Each row is a point. A path goes straight from each point to the next, and from the last back to the first. The post is the endless flat space through its rows: a point in 2 columns, a line in 3, a plane in 4, and so on, so that a path can go around it. Count how often the path circles the post. Going back the other way cancels.

Post (1 x 2):
-0.17	-0.07
Path (22 x 2):
-0.03	+0.07
+0.22	-0.25
-0.15	-0.46
-0.49	-0.27
-0.46	-0.45
+0.29	-0.37
+0.02	-0.03
+0.15	-0.34
+0.19	+0.28
-0.25	+0.23
-0.74	+0.10
-0.65	-0.33
-0.32	+0.13
-0.02	+0.24
+0.16	-0.14
+0.08	-0.38
+0.11	-0.12
+0.12	+0.38
-0.47	+0.31
-0.20	+0.27
+0.17	+0.20
+0.29	-0.16
Times around: 0

Post:
-0.07	+0.03	+0.01	-0.16
+0.51	-0.28	-0.47	+0.40
+0.10	+0.20	+0.40	-0.13
Path:
-0.08	+0.17	-0.13	+0.16
+0.51	+0.33	-0.39	+0.09
+0.43	+0.12	+0.14	-0.13
+0.70	-0.30	+0.00	+0.07
+0.27	-0.46	-0.36	+0.22
-0.34	-0.22	+0.04	+0.25
-0.05	-0.14	+0.01	+0.22
+0.54	-0.70	-0.20	+0.32
+0.20	-0.34	-0.40	-0.14
+0.85	-0.11	-0.40	+0.18
+0.07	+0.36	-0.25	+0.13
-0.04	+0.07	-0.10	+0.04
+0.30	-0.11	+0.17	+0.41
-0.23	-0.31	+0.02	-0.25
+0.46	-0.16	+0.17	+0.10
+0.14	-0.68	-0.24	+0.52
-0.15	-0.01	-0.17	+0.04
+0.18	+0.39	+0.07	+0.40
+0.36	+0.25	-0.61	-0.10
+0.10	-0.11	-0.25	-0.35
+0.27	-0.37	-0.20	-0.03
-0.26	-0.28	-0.02	-0.14
-0.30	+0.09	+0.26	+0.09
Times around: 1

Post (5 x 6):
-0.15	-0.53	-0.28	-0.68	-0.75	+0.02
-0.06	+0.11	-0.27	+0.54	+0.17	-0.08
+0.12	-0.08	-0.07	+0.13	+0.04	+0.12
-0.06	+0.16	+0.08	+0.31	-0.03	-0.08
-0.37	-0.04	-0.08	+0.37	+0.32	+0.07
Path (23 x 6):
+0.02	+0.31	+0.02	+0.57	+0.29	+0.06
+0.53	+0.31	-0.06	+0.16	-0.08	-0.21
-0.23	-0.29	-0.41	-0.12	+0.09	-0.13
-0.72	-0.06	-0.35	+0.24	+0.36	+0.01
+0.02	+0.08	+0.05	+0.14	-0.15	+0.13
-0.18	+0.25	-0.49	+0.20	+0.16	-0.21
+0.33	-0.08	+0.10	-0.44	-0.72	-0.20
+0.11	-0.25	-0.31	+0.52	-0.02	+0.03
+0.48	+0.21	+0.09	+0.44	-0.05	+0.11
+0.28	-0.43	-0.09	+0.04	-0.39	-0.04
-0.52	-0.01	-0.28	+0.14	+0.07	-0.30
-0.54	+0.27	-0.46	+0.52	+0.76	+0.03
-0.16	+0.07	-0.26	+0.57	-0.07	+0.06
-0.34	+0.05	-0.19	+0.08	-0.18	+0.16
-0.38	-0.09	-0.26	-0.11	-0.07	-0.05
+0.52	-0.10	-0.13	+0.01	-0.01	-0.06
+0.29	-0.18	+0.02	-0.14	-0.77	-0.17
+0.07	+0.01	+0.16	+0.23	+0.07	-0.29
-0.05	+0.05	-0.45	+0.31	+0.37	-0.03
-0.12	+0.20	-0.39	+0.31	+0.47	+0.25
+0.34	+0.20	+0.42	+0.10	+0.10	+0.07
+0.52	+0.08	+0.17	+0.35	-0.45	-0.20
-0.46	+0.01	+0.02	+0.70	+0.57	+0.22
Times around: 1
